Each point is reached from the start by the listed moves, each made 0, 1 or 2 times, or once backwards (-1), plus a little noise. Is the number of moves made odd or even? Then give how often each move was made.

Moves:
(1): 21  9  -12  6
(2): 10  24  -17  -16
(3): 12  1  12  -18
Start: 0  -6  12  5
Points:
2  -29  41  3 -> even (0, -1, 1)
51  60  -57  4 -> odd (2, 2, -1)
24  -5  35  -31 -> even (0, 0, 2)

Moves:
(1): 4  -10  -1  9  -1  8  -5  1  -2
(2): 12  13  -4  10  1  3  10  0  -4
(3): -6  3  19  1  4  -3  11  1  1
(4): -5  0  -7  9  3  0  3  -4  1
(5): 8  1  -2  0  14  -15  -4  2  -6
(6): -2  -4  -4  -1  3  7  1  7  -1
(7): 11  -9  1  0  -2  -2  9  0  6
(8): -8  0  0  9  -6  -17  -3  18  8
(9): 0  6  2  4  4  4  1  0  15
Start: 0  -6  -3  2  4  6  1  8  7
Points:
-7  21  -20  50  -3  32  14  28  19 -> odd (1, 2, 0, 1, -1, 1, -1, 1, 1)
31  -14  9  8  5  -35  9  23  39 -> odd (0, 0, 0, -1, 1, -1, 2, 1, 1)
-12  29  15  60  11  -6  33  14  4 -> even (1, 2, 2, 2, 0, -1, -1, 1, 0)
15  1  14  -11  33  6  27  -2  17 -> odd (-1, 0, 1, 0, 1, 1, 1, -1, 1)
